Rows are points. Examples show where two turns around zero, p and q, send a point. Where does a point land after both, in the order given? Backwards means that the second turn is done in reverse. Each puzzle has new turns, and all numbers are rounded.

Turn p:
[-1.1  1.2  5.4] -> [-1.2  1.9  5.2]
[ 1.1 -3.2 -1.8] -> [ 1.8 -3.1 -1.3]
[-2.9  1.9  0.0] -> [-3.3  1.1 -0.1]
[ 2.9 -2.9 -1.6] -> [ 3.5 -2.4 -1.3]
[-0.1  3.0 -2.1] -> [-0.9  2.4 -2.6]
Turn q:
[-1.7 -4.1 -2.0] -> [-0.7 -4.7 -0.9]
[-0.9 -1.9  0.5] -> [-0.3 -1.9  1.0]
[4.2 3.1 1.7] -> [3.3 4.3 0.5]
[-2.4 -0.5  2.6] -> [-2.0 -0.4  2.9]
[ 0.7  3.3 -2.8] -> [-0.4  2.6 -3.5]
Where do these land?
p, then q: [1.6 1.1 0.7] -> [ 0.9  1.9 -0.1]
p, then q: [-4.1  1.1 -0.3] -> [-4.1 -1.0  0.3]
q, then p backwards: [ 4.9  0.1 -2.9] -> [ 4.7  0.1 -3.2]
q, then p backwards: [-2.4 -2.4  2.5] -> [-2.2 -2.3  2.7]

Turn p:
[-1.0  3.8  0.4 -2.5 -3.2 -2.7] -> [-0.9  2.6  1.3 -1.0 -3.2 -4.3]
[-2.0 -1.0  2.4 -4.0 -0.7 -2.8] -> [-3.1 -1.2  3.1 -3.0 -1.1 -2.1]
[ 0.4 -3.2  3.5  4.1  3.7  0.2] -> [-1.0 -3.3  1.6  3.8  4.2  2.5]
[-1.6  2.6  1.4 -2.1 -0.1  2.3] -> [-1.7  3.5  1.3 -0.8 -1.2  1.3]
[-0.6 -2.8 -2.4  2.7 -1.2 -0.1] -> [ 0.9 -3.3 -2.8  1.2 -1.1  0.7]
[ 4.5 -3.1 -2.7  3.4 -0.5  2.1] -> [ 5.8 -2.6 -2.2  1.3  1.1  2.4]
[ 0.3  3.7 -2.6 -1.6  2.0  1.0] -> [ 0.1  4.3 -2.3 -1.6  1.3 -0.5]
Turn q:
[ 3.3 -0.4 -1.4  0.4  2.5 -5.5] -> [ 1.9  0.0 -1.3 -0.2  4.4 -5.0]
[-1.4  5.5  2.9 -0.7 -1.9  4.6] -> [-0.8  4.7  4.0  1.2 -3.4  3.8]
[ 0.3 -1.8  1.2  0.4  0.0 -6.5] -> [-1.0 -2.1  0.1  0.2  1.5 -6.3]
[-1.9 -0.6 -1.8 -3.0 -2.4 -0.5] -> [-1.5  0.0 -1.0 -3.7 -2.3 -0.5]
[-1.4 -1.9 -1.0  0.7  3.1  1.6] -> [-1.1 -1.9 -1.1  0.1  2.5  2.7]
[-0.4  2.1 -0.2  2.9 -1.9  4.1] -> [ 0.3  2.1 -0.9  3.0 -2.7  3.4]
[ 1.5 -2.9  0.3 -0.7  0.6  2.2] -> [ 2.2 -2.7  0.2 -0.7  0.1  1.9]
Where do these land?
p, then q: [-3.3  0.7 -2.9  3.4 -3.2 -0.1] -> [-0.4  0.5 -5.3  0.9 -3.3 -1.1]
p, then q: [-1.8 -1.2  0.8  0.8  2.0 -3.6] -> [-3.2 -2.7 -0.9  0.0  1.9 -1.0]
q, then p: [0.6 1.6 2.7 3.8 3.6 0.8] -> [-0.6  0.2 -0.3  4.9  3.2  1.9]
p, then q: [-0.5  1.6 -0.1 -2.8 -0.4 -1.0] -> [-1.2  1.4  1.5 -1.7 -0.5 -1.6]
q, then p: [ 2.0 -0.7  1.9 -6.5 -0.1  4.4] -> [ 2.2  1.7  6.4 -3.5 -0.6  3.0]
p, then q: [-0.6  4.4 -2.2  0.5  0.3  1.1] -> [-0.4  4.8 -1.7  0.3  0.2 -0.5]
p, then q: [ 1.6 -3.2  2.3 -2.8 -4.4  1.6] -> [ 3.0 -2.6  3.8 -0.8 -4.1 -0.1]
q, then p: [ 2.4  2.5 -1.8  2.0  2.7 -2.4] -> [ 0.1  2.0 -2.2  1.3  4.1 -2.3]
q, then p: [-0.4 -5.6 -0.8  1.7 -0.4 -0.9] -> [ 0.8 -5.1 -2.4 -1.6  0.0  0.9]

Turn p:
[-2.0 -0.1 -0.6 -2.4 -1.7 -1.8  2.2 -1.9] -> [-2.3  1.4 -0.9 -3.4 -1.2 -1.5  1.0 -0.9]
[-0.9 -1.2 -4.0 -7.4  1.8  2.4  1.9  2.6] -> [ 2.0 -1.6 -3.8 -6.9  2.9  0.9  1.7  3.4]
[-1.6 -3.2  2.1  0.3  0.9  2.2  2.7 -5.8] -> [-2.5 -3.0  1.5 -1.5  0.1  0.5  3.4 -5.7]
[-2.1  1.2  1.0 -0.9 -1.9 -4.4  1.0  1.4] -> [-2.7  2.7  0.5 -0.9 -1.2 -3.4 -0.4  2.2]
[ 4.5 -0.7  0.5  0.4  0.8  1.4  2.4  1.0] -> [ 4.3 -1.2  0.8  0.8 -1.3  0.1  2.8  0.3]
[ 2.1  1.9  3.1  1.7  1.9  1.6 -2.7 -1.8] -> [ 2.0 -0.1  4.0  2.1  1.2  1.6 -1.9 -2.3]
[ 3.7  1.3  0.5  1.0 -2.6  0.9  0.3  0.8] -> [ 2.6  1.0  1.0  1.2 -3.4  1.5  0.2  0.7]
[-2.0  0.6  0.7  2.5 -0.8  2.3  3.2 -0.6] -> [-2.2  0.9  0.5  1.4 -0.1  2.1  3.8 -0.8]
[-2.0  0.9  0.6  2.2  1.1 -6.2 -2.9  2.4] -> [-2.2  2.0  0.1  3.3  1.4 -5.0 -3.7  2.1]
[-0.1 -2.1  1.0  0.8  1.2 -0.4 -9.3  2.5] -> [-0.1 -4.1  0.7  2.9  1.9  0.3 -8.2  2.1]
[ 0.4  1.4 -4.9  1.8 -0.7  1.9  1.1 -0.5] -> [ 1.1  1.9 -4.4  1.1 -0.2  2.7  1.2 -1.0]
Turn q:
[ 1.2 -2.7 -1.9 -0.9  0.0 -3.6 -4.5  2.8] -> [ 1.0 -3.0  0.0  0.6  1.1 -2.7 -5.3  2.7]
[-5.0  3.7 -0.5 -0.3  3.5  0.2  0.7  2.5] -> [-4.6  2.7 -0.4  1.7  2.4 -1.3  2.9  3.3]
[-2.9 -0.7  0.8  3.4 -0.8  3.1 -3.3 -3.0] -> [-4.1 -0.2 -1.2  2.7 -1.4  2.4 -1.9 -3.8]
[-1.4 -3.1  6.1  2.5 -2.8  2.8  1.3 -5.2] -> [-1.9 -1.7  3.9  0.0 -3.4  3.6  1.5 -7.1]
[ 3.5  3.0  2.0 -2.3  0.2 -0.1  0.5 -1.0] -> [ 2.8  4.0  1.8 -2.1  0.1  0.3 -0.3 -0.3]
[ 0.5  1.4 -0.3 -1.7 -3.0 -0.5  2.3 -1.1] -> [ 1.2  1.0 -0.3 -2.5 -2.9 -1.0  1.6 -0.2]
[ 1.6 -1.9 -0.1  0.7 -1.6  2.2  1.9  2.4] -> [ 1.9 -2.2 -0.1 -0.1 -1.2  3.1  1.2  1.6]
[ 4.0 -1.1 -2.0  1.6 -0.4 -3.2  1.3  1.4] -> [ 5.3 -1.9 -0.7  1.2  0.2 -1.9 -0.1  0.9]
[-1.5  1.4 -4.1 -3.1  4.9 -0.8 -0.2  1.3] -> [-1.5  1.2 -2.9 -1.5  5.2 -2.4  0.4  3.0]
Where do these land?
p, then q: [-1.9 -2.0  2.0 -0.3 -4.4  5.8  0.4 -1.2] -> [-3.9 -2.5  0.2 -2.9 -2.6  5.1  1.9 -0.5]
q, then p: [-3.5 -1.5  1.9  4.2 -0.5 -2.2 -4.0  0.3] -> [-5.1 -1.4  0.6  4.6 -0.5 -0.8 -1.9 -1.6]
p, then q backwards: [ 3.4  2.0 -1.9  1.8 -2.9  0.4  3.7 -2.2] -> [ 1.6  3.6  0.4  2.4 -3.3  1.5  3.0 -2.5]
q, then p backwards: [ 4.1  3.4  0.5 -2.3 -0.9  0.1  0.3  2.7] -> [ 2.9  4.2 -0.3 -2.5 -0.9 -0.2  0.2  3.0]
q, then p: [-0.5  2.0 -3.5  1.6  0.8 -1.6  0.6 -0.7] -> [ 0.8  2.4 -3.2  1.4  0.0 -2.0  0.3 -0.6]
p, then q: [-0.2 -0.8  1.7  0.1  3.0  1.7  1.3  3.1] -> [ 1.4 -1.7  2.1  1.1  2.8  1.3  2.2  1.3]
q, then p: [-0.4  1.3 -3.7 -2.3  3.8 -0.5  0.1 -1.4] -> [ 1.7  1.9 -2.6 -1.4  4.0 -2.4 -0.3 -0.2]
q, then p: [-3.8 -2.2  2.8  1.7 -4.8 -0.3  2.4  1.6] -> [-4.8 -2.3  1.1  0.0 -4.7  0.1  2.9  1.3]
p, then q backwards: [ 3.3 -3.7 -1.0 -2.6  2.5 -4.5 -4.1  2.3] -> [ 2.6 -2.9 -4.0 -1.2 -1.1 -6.0 -3.0  1.4]
p, then q: [-0.4  1.4  1.2 -2.0  3.4  1.0 -0.8 -4.4] -> [-0.7  2.4  1.5 -2.6  3.3  0.0 -0.8 -3.7]

Turn p:
[-0.7 -5.3  2.7  2.0 -2.8 -0.5 -1.2  2.7 -3.6 -6.4 -2.2] -> [ 4.1 -4.5  2.5 -2.0 -3.9  1.7 -4.7  1.6  1.2 -4.6  1.7]
[ 1.3  2.3  0.0  4.1 -1.6  1.6 -3.8  0.9  0.8  1.7 -0.1] -> [ 0.6  3.6  0.5  4.8 -1.4 -0.2 -2.8  0.3  0.3  0.9 -0.8]
[ 0.0 -4.9 -1.2  3.0  0.2  0.6 -0.8 -5.7  0.0  0.0  0.5] -> [ 2.2 -1.8 -3.7  1.7  2.0  0.5 -2.2 -5.1  0.0 -2.1  1.8]
[-1.5  3.2  1.2 -2.6  1.9 -2.6  2.8 -0.8  1.7 -1.1  3.1] -> [-2.4  2.3  1.0 -3.2  1.6 -1.8  4.5  0.1  0.5 -1.1  1.7]
[ 1.6 -0.6 -0.5  2.3 -7.1 -1.5  3.3 -0.8 -1.9  0.2 -0.7] -> [ 0.2 -1.5 -3.2  0.1 -7.4 -2.2 -0.3 -1.8  0.8 -0.8 -0.4]
[-2.7  2.2 -1.6  1.6  2.9 -1.3  1.1 -2.6  1.4  1.7 -1.8] -> [-2.7  0.5 -0.3  1.3  3.4 -2.8  0.7 -1.7 -1.8 -1.8 -2.3]
[-4.1  5.1 -0.4 -2.7 -1.1  2.8 -2.0  1.9  5.2  4.1 -1.9] -> [-7.0  2.6  1.8  1.1  2.3 -2.2 -2.3  2.0  1.9  5.1 -2.2]
[ 0.1 -1.5  2.1  1.9  3.0 -1.7  0.1  0.7 -0.3  3.5  1.4] -> [ 1.6 -0.9  2.4  2.7  1.3 -1.4  2.0 -1.4 -2.4  1.2  1.9]
[ 3.2 -1.2 -2.7 -1.2  2.2  2.2  3.6  0.3  1.2 -0.9  2.4] -> [ 0.6 -1.2 -3.0  0.6  1.4  3.0  4.8  1.0  2.1  0.1 -0.1]
[ 1.5  0.9  4.3 -5.9  1.5 -1.4 -2.0  0.2 -0.1 -3.5 -5.3] -> [ 3.1  0.3  4.0 -7.3  1.7 -0.2 -1.7  1.3  1.1  1.3 -3.8]
[ 1.7 -0.2 -4.6 -1.1 -1.7 -1.3 -1.8  3.0 -1.2  2.0  2.7] -> [ 0.2  0.9 -3.7  1.3 -1.7  0.6  0.3  4.2 -2.7  2.5  1.9]
[-0.4  0.0  0.4 -1.3  2.7  3.1  0.6  0.1 -3.1 -1.4  1.9] -> [-0.7 -0.2  1.4 -0.9  0.8  5.1  1.5 -0.3 -1.0 -0.9  0.5]
Turn q:
[-1.7  1.7 -4.2 -2.6 -0.8  2.1 -1.0  3.2 -1.8  4.2 -1.9] -> [-0.5  2.1 -4.1 -2.1  0.4  1.1 -1.1  3.8 -0.7  5.0 -1.7]
[-2.7 -3.9 -0.2 -0.2 -1.0 -2.2  0.7 -2.2  1.3 -1.9  4.1] -> [-2.0 -4.3 -1.2  0.4  2.1 -2.1  0.2 -2.1 -2.5 -3.1  1.5]
[ 1.5  0.7  1.1  2.0  1.8 -0.5  4.4  0.6  2.7 -1.0  2.7] -> [ 1.9 -1.0  1.7  1.3  0.8 -1.9  2.5  1.1  1.8 -1.7  4.4]
[-1.5  0.4 -0.8  1.4 -1.1 -3.8  2.5 -2.1  1.5  1.4  0.2] -> [ 0.2 -0.8 -1.5  0.7  1.1 -4.7  2.1 -1.9  1.0  0.2 -0.3]
[ 5.0 -2.7  2.9  2.5 -0.8 -2.8 -4.3  2.7  0.4 -1.8  0.0] -> [ 3.3  0.6  5.2 -0.1 -2.8 -1.5 -4.1 -0.6 -3.1 -2.9 -0.9]
[-0.9 -0.1 -0.2 -2.6  0.5 -0.6  0.8 -3.0 -0.6  1.3  5.4] -> [ 0.2 -2.3 -1.6 -0.7  3.8  1.0  1.5 -3.1 -2.1  0.9  2.9]
[ 0.8  0.3 -3.4 -2.7  0.0  5.9 -0.3  0.2  0.2  2.0 -5.2] -> [ 0.3 -0.2 -3.4 -1.2 -1.6  4.5 -1.8  3.6  4.1  2.8 -2.9]
[-2.4  0.5  1.7  2.5  2.2  3.0 -2.2  1.5  0.4  2.9 -4.7] -> [-2.5  0.4  3.3  1.7 -1.2  0.8 -0.5  3.1  2.1  4.0 -3.8]
[-2.0  4.6 -3.1 -0.8 -2.4  6.9 -3.2  0.2 -0.1  1.1 -3.1] -> [-3.3  2.2 -3.8  1.0 -3.7  4.2 -2.9  1.4  2.6  5.5 -0.2]
[-1.6  0.1 -3.1  1.8  2.6 -1.1  2.1 -2.2 -1.8 -1.4  1.8] -> [-0.1  0.4 -2.4  4.0  3.1 -0.1  2.5 -0.1 -0.7 -1.7  0.3]
[ 4.2  0.0  4.7 -2.4  1.0 -3.8 -3.3  1.7  1.4 -4.9 -0.9] -> [ 1.2  3.2  5.6 -3.3 -0.1  0.0 -3.8 -2.6  0.2 -5.1  0.5]
[-4.4 -1.7 -0.3  0.5 -1.5 -0.7  3.5  0.3 -2.1 -1.3  2.6] -> [-3.3 -1.5 -2.2  0.1  0.4 -1.5  4.1  0.7 -2.9 -1.8  1.2]
[ 5.7  0.1  5.1  0.5 -0.4 -2.2  0.4 -0.9 -1.3 -0.9 -0.9] -> [ 4.3  1.2  4.6 -1.7 -2.4  0.4  1.4 -3.2  0.2 -2.3 -0.6]
Where do these land?
q, then p backwards: [-0.8  4.2  5.3 -2.1  6.3 -1.1 -1.8  0.1  3.6 -0.6 -2.9] -> [-2.6  3.3  6.5 -1.6  2.5  3.8 -2.0  0.0  5.0 -2.0  0.1]
q, then p: [-3.9  1.8 -2.0  0.2 -0.3  0.0  2.5 -2.6 -1.0 -1.0  5.0] -> [-2.7 -1.1 -2.8  2.0  1.4  1.0  3.1 -1.4 -2.5 -3.8  2.6]
q, then p: [ 0.7  0.4 -3.2 -2.7 -0.7  0.9 -0.9 -0.9 -2.9 -4.2 -2.1] -> [-2.5  2.1 -2.3 -0.3  0.6  3.0 -2.4  2.2  1.4 -2.1 -3.1]
p, then q: [-3.6  1.9 -0.9  1.2  0.7  1.2 -0.6  1.5  2.8  0.7 -4.6] -> [-3.6  1.2  3.6  1.0  0.9 -2.4 -1.5  1.2  0.4 -0.2 -3.8]
q, then p: [ 1.5  0.8  0.5  2.8  3.3  4.3 -2.2 -0.6  3.4  0.7  2.3] -> [ 2.0  0.7  2.3  5.5  0.3  0.9 -1.0 -1.8  1.7  1.6  3.5]
q, then p backwards: [-2.7 -1.1 -1.1 -0.4  0.3 -1.5 -0.3 -2.6 -3.6  1.7  1.2] -> [ 0.3  0.5 -2.5 -0.6  2.9  0.2  1.6 -2.5 -0.9  3.2 -0.9]
p, then q backwards: [-1.9 -1.5 -0.8  1.9  1.4 -4.1 -0.4  1.5 -2.2 -2.3  2.3] -> [ 1.5 -2.3 -0.1  0.7 -0.2 -1.0  2.1  3.1 -0.1 -3.1  3.8]
p, then q backwards: [-2.7  0.9  2.9  1.5 -2.0  5.0 -0.3  2.9 -0.4  2.5 -1.9] -> [-1.8  0.1  3.3  3.1  0.7  3.6 -4.6 -0.9  2.0 -0.1 -1.8]
q, then p: [ 5.2 -0.4  1.8  1.5 -3.6 -2.8  1.1 -1.6 -3.1 -0.4 -1.7] -> [ 2.6  1.3 -3.0 -3.5 -4.3 -0.5  0.5 -2.3  2.0 -0.4 -3.5]
q, then p backwards: [ 5.3 -1.2 -2.5  1.8 -2.7 -0.6 -2.7  3.3 -1.9  1.4  2.1] -> [ 3.1 -1.6 -0.5  1.3 -1.5 -3.6 -4.7  0.9 -4.5  0.8 -0.9]
p, then q: [-6.6 -3.5  2.7  0.0 -3.1 -0.3 -0.6  0.1  2.8  1.8  0.4] -> [-2.8 -4.0  2.2  0.3  3.7 -2.6 -2.2 -3.4 -4.2  0.6  0.2]
q, then p: [ 4.0 -1.4 -3.2 -2.7 -2.3 -2.2  0.8  1.6  1.5  0.2  0.8] -> [ 3.6  2.0 -3.5 -2.4  0.4  1.2  0.4  3.5 -0.8  1.3  0.1]
q, then p backwards: [ 5.6 -0.9  0.6 -3.1  2.9  1.3  5.4 -2.6  1.0 -0.6 -0.9] -> [ 4.2 -3.7  1.9 -0.4  2.6  1.1  2.0 -0.5  1.2 -6.3  1.3]
